Each row is a point. A path goes straight from each point to the next, and from the last back to the first. The post is the endless flat space through its rows: a point in 2 columns, a line in 3, a plane in 4, and so on, so that a path can go around it. Count how often the path circles the post. Going back the other way cancels.

Post (1 x 2):
[[ 1.5 -1.9]]
Path (24 x 2):
[[ 3.6 -0.1]
 [ 7.3 -1.4]
 [ 5.0  2.6]
 [-0.6 -1.9]
 [-0.1 -3.7]
 [-3.8  0.1]
 [ 0.4 -0.6]
 [-2.3 -3.4]
 [ 2.0 -4.9]
 [ 7.1  0.0]
 [ 1.5  2.5]
 [-4.7 -3.0]
 [-1.0  1.9]
 [ 6.5  2.1]
 [ 6.3 -2.4]
 [ 5.9  1.7]
 [-0.5  1.3]
 [-1.2 -3.0]
 [ 2.4 -4.8]
 [ 7.7 -0.6]
 [ 0.2  2.4]
 [-1.3 -2.9]
 [-2.9 -3.4]
 [ 0.3  0.0]]
Times around: 2

Post (3 x 4):
[[-0.8  0.1 -2.3 -6.7]
 [ 1.2 -0.6  2.8  2.2]
 [-1.1 -0.7  0.6  0.8]]
Path (30 x 4):
[[  0.9  -1.8   1.5   3.0]
 [  2.2   0.3  -1.3  -3.1]
 [  2.0   1.0   2.9  -0.9]
 [ -6.8   0.5   2.7   1.9]
 [  2.2  -3.1   4.0  -0.5]
 [ -2.6  -2.5   0.0  -1.7]
 [  2.3   0.0   4.9  -4.2]
 [ -5.1  -0.5  -0.1   0.3]
 [  1.1   0.2  -1.6 -12.3]
 [ -0.3  -1.7  -3.4  -7.7]
 [ -3.1  -0.9  -5.7   0.2]
 [ -6.0   1.4  -3.9   3.5]
 [  4.1  -0.7   0.3   1.9]
 [  1.5  -2.9  -3.7  -2.9]
 [ -0.3  -0.2  -3.0   2.2]
 [  4.2   3.9   1.7  -5.9]
 [ -1.6   0.5   5.8  -0.6]
 [ -3.8   2.2   2.7  -2.3]
 [  4.5   3.8   1.5  -7.5]
 [  1.2   1.0  -5.8  -5.8]
 [  1.6   1.1   0.5   0.6]
 [  2.0   2.2   4.1   2.2]
 [  0.1  -0.4   4.5   2.8]
 [ -0.5   1.0   3.8  -3.6]
 [  4.9   1.6   4.5 -10.2]
 [ -1.5  -2.5  -2.1  -6.1]
 [  0.4  -1.9  -4.1  -4.8]
 [  2.3   0.0   2.5   8.6]
 [  1.2   1.7  -0.4  -1.0]
 [  1.5   0.0  -1.7  -2.4]]
Times around: 2

Post:
[[ 0.2  0.0 -2.0 -0.1 -3.0 -3.5 -0.4  1.1]
 [-2.3 -3.2  0.2  2.8 -2.9 -5.2  1.0  1.7]
 [-1.7  1.5 -0.7  3.3 -0.9  0.2  0.5  3.5]
 [ 3.6  2.8  5.2  4.0  1.2  3.1  5.2  1.5]
 [-0.6 -0.9 -1.4  2.7 -1.0  0.1  5.9  2.6]
 [ 0.0 -0.1  2.9  2.2 -1.7  3.2  3.6  1.2]
 [-1.8 -0.4 -0.4 -6.8  1.0 -4.7 -6.4  4.0]]
Path (29 x 8):
[[ -0.2  -7.7   6.4   1.9   0.2  -2.2   2.1   1.4]
 [ -1.9   1.3   5.5   9.2   0.3  -0.6   0.1  -2.1]
 [ -1.2   0.5   0.3   3.1   0.3  -0.3  -1.4   0.9]
 [ -1.5   1.5  -1.1   1.1  -2.0  -0.4   0.2   0.1]
 [ -1.9   1.2   3.3  -0.6   2.8  -8.8  -0.8   5.5]
 [  4.9   3.1   4.2   1.7  -5.9  -0.1  -1.9   1.5]
 [ -3.7  -1.8   0.5   1.4   0.9  -0.2  -3.1   7.4]
 [ -0.7   0.1   0.2   2.2   0.3   0.9  -5.6   2.7]
 [ -6.5  -3.1   3.5   1.9   5.1   3.0   3.7   5.3]
 [  0.3  -3.5   5.2   2.8  -3.3  -3.9   4.1  -2.5]
 [  4.0   6.7   0.5   3.5   1.3  -2.4  -3.8   0.0]
 [  1.8  -3.8  -0.5   8.1  -3.2 -11.9  -2.2   1.5]
 [ -0.7  -1.7  -2.1   0.1  -2.1   7.4   5.3  -1.8]
 [ -6.6  -2.9   2.4   0.2   1.7  -8.6  -5.3   0.2]
 [ -7.6   0.1   2.7   4.6  -0.8   1.4   4.4   3.7]
 [  2.2   1.8   1.7   1.3  -2.0  -1.0   1.3   6.4]
 [  2.6   1.9   3.4   0.7   0.3  -3.0   1.9   2.4]
 [ -1.2  -0.2   5.3  -1.3  -3.7  -3.0  -0.9  -0.9]
 [  3.6   3.1  -2.4  -8.2  -4.4  -0.6  -1.6   0.0]
 [  3.9  -1.3  -0.8  -3.6  -4.9   2.4   0.5   1.8]
 [  1.9  -0.1   1.2   2.1   1.1   4.0   1.4   1.7]
 [ -3.0  -4.1  -2.3   1.0  -3.0  -1.1   3.4  -0.3]
 [ -0.2   5.6  -5.1  -4.1   0.2  -4.8  -0.3   0.6]
 [ -4.0  -4.3  11.7   1.3  -1.6   0.0   3.0   2.2]
 [ -3.2  -0.3   5.8  -1.2   0.7   0.6  -1.1   2.0]
 [ -2.3  -1.0   0.1   2.2  -2.6  -5.4   0.5  -1.0]
 [ -0.2   3.4   3.3   5.1  -4.2   5.0   5.5  -0.8]
 [ -0.1  -1.7   4.1   4.6  -2.1  -4.3   1.8   2.9]
 [  1.1  -3.4   5.3   3.9  -0.9   1.0   3.0   5.1]]
Times around: 3

Post (10 x 11):
[[ 0.3  1.2 -3.9  2.4 -1.8  1.1  3.7  0.4  4.2  0.6 -0.4]
 [-4.4  1.7 -1.1  2.2  2.8  0.9  2.5 -0.4 -3.1 -7.5 -2.9]
 [ 8.7  0.0 -3.7 -2.0 -2.5 -3.0  1.7 -2.6  4.6 -2.1  4.3]
 [ 0.8  3.3  1.3  0.0  5.8 -3.7  3.0 -0.4 -4.0 -0.4  0.1]
 [ 3.4  1.2 -2.7 -2.6 -1.6  1.1 -0.6 -0.5  6.0  0.9  5.8]
 [-4.3  0.6 -3.9  1.2  2.0 -1.3  0.2 -1.8 -1.0 -1.9 -4.4]
 [ 3.8  0.8  1.6 -2.2 -0.2 -5.1  1.0 -0.4  5.0 -1.9  3.1]
 [-7.0  2.2 -5.3  0.9  1.6 -1.7  2.0  3.1 -3.5 -3.1 -3.4]
 [ 0.4  0.4 -0.2 -1.7  1.8  1.7 -2.4  4.4  0.7  1.9 -4.7]
 [-1.2  0.8 -0.8  0.0 -2.8  2.0 -1.9  0.0 -0.4  2.7 -1.9]]
Path, 26 rows:
[[-5.2  5.0 -4.1 -0.4 -3.7 -2.2 -0.9 -1.9 -0.1 -2.7 -0.4]
 [-1.3  2.0 -1.5 -1.6 -2.1 -3.3  6.1 -2.8  2.9  2.9  1.9]
 [-2.1  0.2 -0.7 -2.0  2.9 -2.6  2.9 -1.5  0.1  2.7  2.3]
 [-2.0 -0.7 -4.0  4.5 -1.6  4.2  0.1 -0.6 -3.9  1.6 -5.6]
 [-6.3  3.5 -8.1  6.3 -2.0 -2.8  3.2  1.0  3.5 -3.0  1.9]
 [-7.9  4.3 -3.3 -1.2 -0.6  1.0 -0.4 -4.9 -0.3 -5.1  6.9]
 [-5.9  3.8 -3.1 -2.4 -1.8  6.1  2.0  4.0  0.9  4.4  0.2]
 [ 8.4 -1.5 -7.8 -2.7  4.6 -1.9  6.1  4.6  4.2  0.0  2.0]
 [-5.4  3.2 -2.1  5.9  4.5 -1.3  6.3  1.3 -5.9 -0.9  1.5]
 [ 5.3  2.8 -5.4  1.1  6.4 -4.3  1.3  0.4 -4.4  0.7  0.7]
 [ 6.6  1.1 -1.3 -6.5  3.6 -3.8 -7.2  4.5  4.3 -4.6 -1.5]
 [-2.1  2.9 -3.5 -0.8  1.0 -2.4  4.6  0.9  6.4 -5.6  3.9]
 [ 0.9 -1.4  0.1  1.7 -4.7 -1.5  6.2 -0.8  2.8 -2.6 -1.8]
 [-0.7 -3.4  2.2 -0.2 -2.2 -1.4 -0.8 -0.1  6.6 -3.1  0.7]
 [-7.9  1.2 -6.3  5.4  0.4 -2.8  0.9 -3.1  2.4 -7.0  4.4]
 [ 1.1  3.4 -2.8  2.1 -0.5 -0.1 -1.7  2.6  0.2  0.8 -1.6]
 [ 4.4  1.9  2.4 -5.0  2.0 -7.0 -0.6  0.0 -2.8 -5.7 -6.5]
 [-3.6  1.4 -4.0 -3.0  3.3  0.9  1.0  3.5 -0.1 -0.9 -3.1]
 [ 2.5  0.1  4.4 -0.5  0.7 -4.2  0.9 -1.9 -1.0  1.4  0.1]
 [ 3.7  0.0 -3.0 -0.8  3.0 -0.3 -0.4  6.9 -0.8 -3.3 -1.0]
 [ 0.8  1.6 -9.4  1.4 -1.5 -0.1 -2.7  1.4  0.3 -2.3 -4.7]
 [ 6.2  4.3  1.4 -4.4  1.9 -1.6  1.1  1.4 -0.3  3.3  6.3]
 [ 1.0  0.4 -9.1 -0.8 -6.7  0.2  3.3 -4.8 -2.7  0.9  1.2]
 [-2.6  0.9 -0.1 -2.3  2.3 -4.0  0.1  6.0 -0.5  1.0 -1.1]
 [ 7.4  2.4 -0.3  0.9  2.0 -4.8  5.0 -0.8  1.5  0.4  5.4]
 [ 3.8  1.9 -1.3  1.1  1.4 -2.5  0.0 -4.6 -0.2 -2.3  3.1]]
Times around: 5
